Each row is a point. The window is the flat piece filled in between its corners: a triangle in 3 columns, a solid with four corners in 4, and so on. A path goes straight from each point to the next, and from the last back to the first. List the points from which the path goes on through the window.

Window (3 x 3)
[[ 30 -11  23]
 [ 53 -11 -22]
 [-28   6 -36]]
Path:
(1): [-34 -20 -42]
(2): [-19  21 -40]
(3): [ -6  33 -29]
(4): [-33 -34 -53]
(5): [ -9 -41 -27]
(6): [-10  40 -14]
(7): [25 18 15]
(8): [  8 -31  -6]
(9): [ 25 -17 -18]
(10): [ 47  25 -40]
(11): [53 -2 11]
(12): [ 60 -51   7]
(13): [-22 -36 -21]
(14): [ -5  27 -24]
(15): [ 35  33 -35]
(16): [ 26 -22 -38]
Through the window after points: 5, 7, 9, 13

Window (6 x 6)
[[-10  25   3  -1  26 -23]
 [ -7  -3   3 -58 -10 -21]
 [ 37  -2   1   2  -1  28]
 [-19  -7  -8 -57   0   3]
 [-10   9  31   6  24  -8]
 [ 22  -1 -14  -6 -41  36]]
Path:
(1): [-11  -8  14 -10  -2 -16]
(2): [  6  25  10 -60  16   1]
(3): [ 21  19  22 -29  -4  27]
(4): [ -6 -20  -7  -8  -7  -2]
(5): [-17  -7   9 -17   7 -18]
(6): [ -1  34   8 -39  -2   7]
(7): [  3   6   5 -55 -20  -1]
(8): [  5 -16  -1 -28  -6  -4]
Through the window after points: 1

Window (9 x 9)
[[ 12  11  13  -3   9 -46 -19  14 -39]
 [  7   8  23 -22  10 -15  23  -9   4]
 [ -4  38   4   6 -27 -14 -13  30 -17]
 [ 26  -7   3 -36   0 -12   7  11   7]
 [-14 -13 -31 -36  40  -2   6 -29   2]
 [  8 -34  28  23  11 -22  23  27  11]
 [-25 -20 -21  35 -26 -40   4 -16 -52]
 [  1 -28  43  37 -37 -20 -20 -18 -10]
 [ -9  -8 -40  19  12  37  42  10 -42]]
Path:
(1): [ 27  11 -18   2  25 -34  -5 -26  15]
(2): [38 12  2 25 -1 10 12 23  2]
(3): [-17 -17   8  -6  -2 -23  12   8 -16]
(4): [  9 -34  36 -28  11 -34   5   4 -60]
(5): [  4  28  -2  24  -6 -23  -9   4  12]
(6): [ 29  -8  29  39 -13 -13 -11  -7  25]
(7): [-28 -11   9 -17 -26 -22   0   1 -51]
(8): [-14  -3  -3 -16   8 -10   0   8 -29]
Through the window after points: 2, 4, 6, 8

Window (12 x 12)
[[-16  19   1  -6 -12   3   3  -7  -4  -8  -9  -2]
 [ 26 -39  43  -6 -27  -5  29  31 -15   3 -19 -31]
 [-13  19 -60   8  21  11  16 -20  23  10 -28  -1]
 [ 28  -9   1 -29 -12   5  -7  24   7   4 -14  -2]
 [ 54 -24 -14   2  21  27  22  15 -25  21  45   6]
 [ 34  -7 -12   3  54  42  15  35 -30  16  16  -1]
 [  4 -34  17   8  -4  16  -9   9  11   1  -6 -18]
 [-16  15 -12 -11  29 -13   5 -25  25  24 -19   2]
 [-13   0 -36   6  36   0  10 -29  10  -7 -34  35]
 [ 12 -36   4 -12  -1 -12  -7   6 -27  -3 -13 -35]
 [  9 -10 -39  14  37   9  13  37 -15  27  26  23]
 [ 29 -18  28  -1  -7 -20   5  24   6 -27  -3 -35]]
Path:
(1): [  8 -11 -16 -32   1   6   9  18   6   3   1 -20]
(2): [ -2 -15 -24 -31  32   9  20   1  10  18  -4 -11]
(3): [ 34  -8  -9  55   9   8  -6  33 -28   2   4  15]
(4): [ 10  16   6  20  -6 -13  -6   4 -13  28   0  -2]
(5): [ 12 -19 -25 -14  22  15  20  11  12 -17  -9 -12]
(6): [ -9 -23 -24 -21  16   9  15   3  12  -6  -3  11]
(7): [ 15  -5  -8  12  18   4   3  -7  -5   4 -13   4]
(8): [ 36  11  14  30  21   4 -16  -7 -19  24   4  10]
(9): [  7 -15 -15 -23  -2   5  13  16  10  -4 -19  -7]
(10): [ 10 -15   4 -20  -1  16  17  15  -2  10   5 -17]
(11): [ 29  10  -4  21  16  -5 -17  22 -18  -5  -9   7]
(12): [ 30  -4 -11  41  18  15 -19  21  25  20 -38   0]
(13): [-12   6 -39 -18  11   6  27 -18  -5   1   2  -6]
(14): [ 14 -21 -13 -19  20  18  25  -8  -7  -9  28  -5]
(15): [ 46 -12  -9  20   9   8   1  29 -20  34   3   2]
(16): [ 30 -14  21  27  -1   3   3  13 -19   8  -9  -6]
Through the window after points: 4, 6, 8, 12, 14
